Each row is a point. A path goes straight from each point to the next, and from the last back to the first. The post is the endless flat space through its rows: a point in 2 columns, a line in 3, a plane in 4, and so on, so that a path can go around it. Count how often the path circles the post. Going back the other way cancels.
In the rows, zero is written as 128.

Post:
[115 130]
Path, 21 rows:
[152 102]
[144 137]
[141 101]
[92 103]
[92 134]
[87 104]
[100 95]
[98 137]
[120 170]
[97 163]
[67 136]
[108 104]
[97 110]
[84 148]
[102 143]
[81 114]
[75 108]
[78 157]
[113 149]
[67 136]
[103 103]
Times around: 0

Post (3 x 4):
[149 101 141 114]
[116 96 100 108]
[131 169 145 143]
Path (28 x 4):
[44 120 83 107]
[107 112 119 141]
[198 43 136 115]
[124 140 90 125]
[144 135 124 169]
[133 113 129 144]
[113 150 80 151]
[119 128 94 134]
[115 129 74 138]
[194 123 169 111]
[61 144 78 88]
[88 139 135 98]
[115 131 75 92]
[160 125 142 108]
[118 140 137 103]
[88 155 112 137]
[95 126 124 149]
[113 145 142 121]
[113 127 120 101]
[84 149 133 135]
[102 156 164 103]
[139 155 137 96]
[89 117 50 113]
[159 104 133 143]
[68 127 80 168]
[168 69 93 136]
[134 109 77 87]
[116 105 98 92]
Times around: 1

Post, 5 rows:
[168 130 112 130 123 126]
[185 141 129 97 92 86]
[65 154 107 126 172 179]
[151 124 137 133 114 95]
[129 142 105 142 107 116]
Path (25 x 6):
[121 125 94 124 74 110]
[154 129 117 89 114 83]
[114 132 88 204 111 90]
[124 158 167 103 179 157]
[146 102 137 194 122 163]
[182 110 115 105 135 146]
[86 110 161 155 154 171]
[120 174 129 149 140 160]
[176 140 163 107 104 99]
[178 102 152 121 120 103]
[144 67 118 113 168 126]
[125 103 99 141 130 65]
[148 111 108 114 83 99]
[125 147 114 119 123 148]
[141 125 141 69 156 158]
[184 130 94 16 113 138]
[144 148 103 89 156 191]
[120 150 109 94 120 115]
[131 160 90 126 129 108]
[136 139 155 137 126 90]
[114 140 141 130 120 49]
[161 148 125 209 125 101]
[172 140 114 155 89 127]
[134 158 105 85 82 114]
[116 127 92 134 128 135]
Times around: 2

Post (8 x 9):
[133 130 157 151 119 107 157 100 93]
[123 122 99 103 136 151 154 108 135]
[180 114 102 124 133 67 134 141 102]
[124 169 133 103 174 151 134 120 111]
[142 115 73 139 134 129 126 113 112]
[95 105 82 202 123 124 153 135 144]
[127 141 137 189 124 164 118 124 146]
[152 74 112 74 154 123 123 116 108]
Path (27 x 9):
[139 146 69 138 146 144 145 121 129]
[139 109 102 166 155 173 140 135 164]
[146 131 115 102 165 119 150 125 85]
[110 171 161 137 120 95 192 143 107]
[166 120 80 128 111 55 91 103 83]
[142 122 136 157 148 156 96 131 152]
[124 93 98 148 142 131 174 93 99]
[139 137 112 157 123 141 184 166 157]
[138 106 120 105 154 125 112 138 120]
[70 106 105 145 137 93 163 87 101]
[137 79 172 76 193 90 137 141 104]
[143 58 110 84 163 159 129 67 75]
[80 175 111 181 118 130 197 108 94]
[112 77 135 87 110 138 139 114 130]
[133 93 118 80 129 116 159 118 156]
[154 65 106 102 156 103 126 105 108]
[159 91 108 178 139 140 137 127 112]
[140 64 98 183 125 158 80 111 86]
[136 79 137 101 105 131 101 73 88]
[174 102 92 109 86 76 130 117 168]
[138 128 134 109 181 104 159 124 110]
[214 110 73 112 119 154 147 99 102]
[145 85 101 122 156 125 104 165 133]
[101 103 124 139 115 99 146 106 102]
[99 159 57 151 119 80 178 87 101]
[159 139 127 50 118 89 175 100 126]
[182 155 101 134 123 122 134 116 154]
Times around: 5

Post (11 x 12):
[174 102 153 131 114 123 94 141 113 188 129 196]
[119 102 146 82 136 128 145 144 158 109 158 103]
[106 127 133 135 167 128 116 137 141 103 113 135]
[121 145 148 154 118 112 98 66 149 82 109 115]
[137 139 117 140 158 83 136 131 117 106 133 139]
[180 166 101 87 70 160 137 72 106 77 115 84]
[141 122 105 146 155 126 110 150 115 124 153 107]
[136 143 119 144 136 137 157 111 108 137 141 115]
[124 139 106 159 123 126 122 140 153 124 118 121]
[133 138 98 107 178 112 134 117 159 126 140 114]
[105 119 145 92 133 90 100 131 120 142 130 137]
Path:
[86 141 128 116 141 135 140 156 211 167 168 123]
[151 104 106 84 178 104 182 148 114 128 200 126]
[149 70 132 102 164 134 74 187 53 120 116 159]
[110 129 136 99 69 80 99 150 133 186 77 136]
[181 151 155 75 183 124 188 110 97 139 158 138]
[148 105 146 132 120 143 65 127 112 103 167 111]
[149 113 129 150 81 173 153 123 94 98 168 108]
[164 114 88 157 144 139 140 123 166 82 148 88]
[196 116 84 87 144 72 97 160 68 47 136 102]
[118 91 130 154 112 190 114 83 107 146 186 73]
[104 160 122 71 169 70 121 98 110 84 119 154]
[120 160 112 122 185 106 203 175 177 74 148 159]
[158 117 99 121 130 181 119 87 136 74 157 94]
[116 75 166 105 102 79 129 90 137 131 163 121]
[168 134 144 148 164 80 111 40 126 104 111 112]
[147 98 136 113 152 106 124 96 137 124 115 162]
[125 118 138 120 55 153 75 128 131 104 110 138]
[152 160 148 120 140 108 72 108 113 126 122 180]
[115 163 186 166 139 113 162 32 124 150 105 120]
[137 109 155 160 119 79 166 124 135 76 143 80]
[121 120 118 103 91 114 201 100 161 117 156 109]
[122 126 110 121 68 141 117 141 162 67 155 92]
[144 149 140 174 133 126 80 112 92 116 142 133]
[172 118 153 101 152 152 137 169 128 144 120 151]
[155 143 107 151 147 107 116 103 118 128 102 131]
[155 108 102 179 149 122 106 100 162 112 136 117]
[117 116 79 82 143 104 115 197 148 120 108 86]
[201 133 128 118 138 140 138 156 135 107 157 106]
Times around: 0
